Each row of a before or after table is a point. The points were changed in one or more steps. Then noise was added and the rows were shuffled. The steps act on columns, c1 being the first. What was done? A step turns or swaps two columns, mirrors them in a line or flattens them onto one, adds a multiple of one to another, or multiplies or shifts one. Angles are multiples of 10 degrees, from the lower column toward the higher: turns from -170 to 170, lines from 10 to 170 but not 90. Use the fewest steps. Two steps may share a column if one is a turn and the other turns, adds or multiplies; they go together, in the order done. Otherwise the lowest column goes first.
In the rows, zero is written as 100.

Before:
95  93  101
139  88  90
115  83  101
121  89  75
140  87  98
109  146  172
128  129  78
118  81  172
5  114  78
After (9 x 3):
99  89  95
171  162  110
91  84  140
102  78  113
98  84  139
173  76  119
77  86  121
76  137  126
80  116  4
Steps: swap c1 and c3; multiply c2 by 1.3

Before:
39  121  99  83  116  91
126  70  104  161  122  172
48  162  114  148  130  98
57  55  101  118  118  100
71  99  171  81  128  67
159  144  139  143  31  128
69  156  74  88  123  103
76  166  188  67  36  153
After (8 x 6):
23  163  117  143  135  103
109  74  101  154  119  167
52  150  75  86  122  101
33  51  103  119  118  91
42  97  174  86  129  62
59  164  190  69  39  155
15  120  92  82  118  90
136  139  133  140  35  124
Steps: shift c1 by -20

Before (9 x 8):
110  98  81  145  128  102  94  32
144  79  87  77  78  66  46  154
135  94  135  84  90  128  63  147
120  71  97  50  98  105  134  156
114  141  103  150  76  84  121  62
115  124  58  176  121  116  114  94
69  115  110  171  126  73  101  81
186  39  132  74  104  90  127  178
119  159  88  140  155  81  103  68
After, 9 rows:
162  92  116  89  119  81  61  68
109  134  115  78  93  72  33  80
128  90  93  87  142  117  23  95
99  64  109  70  67  128  126  147
141  94  91  102  95  84  45  61
74  77  98  149  103  106  136  156
101  90  105  78  121  102  60  34
86  55  88  57  108  65  142  155
55  6  113  135  71  88  114  177
Steps: turn c1 and c2 by -80 degrees; multiply c5 by 0.4; turn c3 and c5 by -70 degrees; turn c4 and c7 by -110 degrees

Before, 13 rows:
147  74  77  111  86  120  78  85  113  120  92
114  107  102  122  95  80  97  81  96  114  102
80  111  109  101  115  99  90  89  88  98  90
148  94  91  108  73  121  105  70  126  113  79
89  121  86  107  115  87  109  110  96  101  108
112  99  82  107  106  84  104  76  90  100  71
91  107  112  118  113  83  98  122  89  93  85
107  114  100  134  112  120  134  112  62  124  106
110  120  97  109  95  90  92  109  85  89  95
94  102  107  112  109  88  126  118  84  115  102
121  105  101  81  99  85  89  89  92  107  88
100  102  110  107  123  88  109  97  83  78  107
124  117  102  124  131  107  117  98  93  123  92
After:
62  79  90  112  112  85  107  108  89  112  109
80  80  107  106  95  89  94  109  62  109  95
96  83  79  128  125  107  117  97  81  85  91
82  101  92  108  104  85  106  76  74  117  70
116  125  71  109  83  120  76  84  131  108  90
118  106  86  105  70  122  105  72  166  99  79
78  87  79  136  105  118  134  112  6  88  105
63  98  89  112  105  89  125  117  61  85  103
49  90  108  103  118  98  90  88  68  92  89
67  98  125  113  120  87  106  98  59  102  104
63  93  113  118  109  84  95  124  75  92  85
92  96  95  81  104  87  90  88  82  96  86
84  94  88  122  91  79  96  83  91  91  101
Steps: shift c1 by -30; multiply c2 by -1; mirror c3 and c10 in the line at 150 degrees; turn c4 and c5 by -10 degrees; multiply c9 by 2.5

Before (9 x 14):
122  84  64  64  124  95  109  90  103  102  77  95  114  60
129  65  111  105  64  106  106  73  76  100  73  106  113  65
103  124  133  64  119  65  97  120  70  82  110  104  139  49
114  126  92  65  119  68  119  107  76  67  73  96  73  45
99  129  34  102  101  96  95  140  105  103  110  103  116  53
118  128  9  123  123  65  99  125  73  95  106  64  146  93
125  109  81  134  127  190  123  128  68  177  26  63  126  140
68  80  111  67  88  92  137  114  88  121  77  51  95  67
113  89  114  124  106  98  103  66  111  82  75  87  104  75
After:
99  150  151  106  100  98  93  142  98  104  108  103  85  72
104  110  62  64  118  110  92  123  132  80  112  116  49  64
125  65  103  103  62  85  104  68  126  99  69  105  95  27
112  126  98  65  118  143  115  110  123  65  70  118  107  7
73  75  96  63  85  107  136  113  112  123  74  41  103  32
123  97  140  63  124  99  110  88  97  101  76  92  86  27
129  117  114  137  132  7  122  128  130  179  27  11  124  30
112  84  90  125  104  103  102  66  89  83  74  99  99  36
122  158  172  121  122  106  96  126  125  95  108  67  44  104
Steps: mirror c2 and c3 in the line at 170 degrees; turn c6 and c13 by 150 degrees; multiply c9 by -1; add -0.7 times c10 to c12; add 1.5 times c11 to c14

Before (14 x 20):
117  109  73  66  172  68  68  114  90  64  138  112  119  15  106  69  89  157  81  68
107  151  66  100  137  113  115  126  71  177  17  78  100  52  107  96  40  79  134  97
80  119  63  45  122  91  103  87  32  109  141  89  101  50  103  70  132  146  77  115
135  45  72  140  123  54  72  72  156  76  52  113  44  70  27  133  154  96  64  159
137  81  37  110  119  120  31  84  59  37  90  136  118  53  72  102  145  175  67  100
104  73  103  94  120  167  85  134  127  153  61  54  104  117  101  76  130  60  123  119
123  114  80  110  164  106  49  87  55  68  105  66  100  90  31  75  103  166  55  84
114  13  39  112  120  85  34  60  113  75  119  101  36  68  60  139  116  166  55  89
107  126  94  63  100  121  105  125  63  121  17  33  108  72  156  27  56  71  87  99
26  101  89  33  111  159  115  136  131  118  19  56  102  99  79  72  75  83  121  117
117  75  36  150  84  62  15  57  142  69  123  145  59  102  41  102  121  102  66  123
37  41  121  103  58  78  51  145  136  33  125  49  37  160  85  161  180  139  168  184
33  54  123  83  98  106  75  180  148  126  63  107  37  151  108  130  115  110  82  185
52  43  123  102  98  106  106  105  115  101  69  71  135  147  100  121  99  109  112  145
After (14 x 20):
78  122  56  44  123  91  95  137  32  111  147  92  102  49  103  115  132  146  132  112
115  70  38  148  80  61  192  110  146  92  126  111  62  98  36  83  124  100  125  93
115  12  65  112  115  83  167  108  113  82  120  75  36  67  57  45  123  160  125  89
38  60  142  86  102  104  126  235  145  157  63  99  39  147  116  67  116  114  103  132
122  107  83  110  168  111  137  132  61  72  104  53  102  92  34  100  102  166  153  79
50  44  128  103  99  99  80  153  110  120  67  76  141  146  100  88  102  111  80  109
109  155  57  101  136  113  78  178  72  156  19  87  98  46  105  125  36  84  72  137
117  103  66  63  173  72  132  169  91  59  143  104  123  18  104  118  91  154  129  76
108  128  63  57  95  127  68  176  66  116  14  45  108  73  157  159  58  69  153  110
136  81  44  112  120  122  169  132  56  46  90  109  117  50  71  82  147  180  126  74
135  46  91  138  123  54  132  121  153  110  59  102  47  69  31  51  157  99  118  105
100  73  85  93  119  167  94  191  127  146  59  51  105  119  103  132  128  58  88  130
26  97  74  35  115  161  67  182  130  118  24  58  98  96  84  129  67  84  96  112
34  43  126  103  57  71  133  202  135  81  123  35  40  157  82  85  184  138  14  87
Steps: turn c16 and c19 by -150 degrees; add -0.5 times c16 to c3; mirror c7 and c12 in the line at 80 degrees; shift c8 by 50; flatten c10 and c20 onto the line at 30 degrees

Before (13 x 32):
28  32  27  168  59  184  80  123  74  51  56  87  46  108  128  45  125  178  163  63  86  105  106  123  67  138  60  152  167  127  120  77
134  85  82  94  87  57  139  105  34  111  85  122  149  52  71  52  77  117  122  126  56  116  76  112  99  94  140  162  72  127  125  58
130  128  89  83  84  71  119  49  85  101  150  130  101  55  139  72  53  80  103  80  99  95  70  120  114  70  156  110  77  158  90  72
130  140  92  116  157  104  91  58  101  135  129  104  110  92  101  93  86  90  45  79  94  75  45  46  86  63  92  85  113  134  75  100
115  98  151  76  89  82  73  31  92  148  126  120  94  92  73  124  52  92  59  75  130  77  48  67  103  121  86  69  100  116  42  81
120  85  103  107  140  113  85  5  181  144  133  100  33  119  67  131  123  117  63  75  144  78  21  83  84  117  121  90  135  117  78  108
110  109  142  57  101  71  169  47  70  122  115  136  117  90  119  60  78  114  141  62  37  74  95  95  101  54  104  115  100  103  124  76
74  140  89  101  119  98  90  36  134  126  133  94  75  104  83  120  69  86  73  119  134  40  58  70  63  116  116  88  106  54  66  117
46  109  80  127  119  75  53  42  173  115  93  120  74  122  107  140  124  122  39  105  124  45  46  103  56  122  68  95  151  124  68  63
139  105  118  59  94  68  60  101  108  89  88  125  99  63  107  32  76  88  124  119  44  98  52  85  99  83  132  118  66  129  85  94
41  78  80  179  101  125  75  138  155  61  81  26  45  123  81  78  98  164  120  45  112  74  121  128  34  140  62  162  182  127  96  53
119  102  123  94  100  65  131  111  97  92  122  142  143  101  131  55  86  120  112  95  107  142  65  75  118  63  151  86  76  102  103  72
102  108  43  149  103  137  67  101  144  67  40  76  68  111  109  86  149  142  103  59  123  99  135  144  37  175  60  118  178  100  73  80
After, 13 rows:
129  54  89  81  114  71  119  48  86  100  108  130  101  56  139  73  53  121  103  79  97  95  70  120  115  70  157  91  59  158  88  70
112  85  143  60  113  70  168  47  70  124  103  135  119  90  118  62  77  91  141  49  38  74  95  97  101  52  104  117  94  105  123  77
116  78  153  77  88  81  72  30  96  148  91  121  96  91  73  124  53  96  60  51  131  77  50  68  103  121  85  67  92  118  41  81
45  87  79  127  87  77  52  42  172  114  112  119  74  122  106  141  125  77  40  98  124  45  45  104  55  123  69  114  148  124  67  64
27  138  27  167  180  185  80  122  74  50  51  86  45  107  127  44  123  45  163  86  87  106  106  124  65  138  59  131  187  129  122  76
139  121  118  59  111  68  61  101  106  89  109  125  99  63  110  33  75  117  125  125  45  98  51  84  100  83  133  106  71  126  85  94
133  127  83  96  153  55  140  104  34  110  92  121  150  50  70  52  78  106  123  119  56  116  75  112  99  95  140  142  79  129  127  58
132  56  92  116  45  102  90  58  101  133  127  104  111  93  101  93  86  106  45  60  95  74  48  45  86  64  90  124  101  133  73  97
73  57  87  103  75  97  88  39  134  127  126  92  77  106  83  120  69  110  71  105  134  38  59  69  64  117  116  100  90  54  67  118
42  96  79  179  152  126  75  138  156  63  85  25  45  124  80  75  99  59  122  65  114  76  123  129  34  138  61  161  185  127  95  51
121  63  103  108  63  112  84  6  180  145  74  100  32  119  68  130  123  83  63  56  144  75  24  83  85  119  120  126  126  117  79  109
118  87  123  95  94  62  131  111  97  90  94  142  142  100  131  57  86  76  112  99  106  143  65  73  117  63  152  95  72  101  102  72
103  124  44  148  118  139  66  102  147  68  130  76  68  112  110  85  149  65  105  77  123  99  135  146  36  175  62  126  194  100  71  81
Steps: turn c2 and c11 by 110 degrees; turn c2 and c29 by 20 degrees; turn c18 and c28 by -160 degrees; turn c5 and c28 by 140 degrees; add -0.5 times c10 to c20
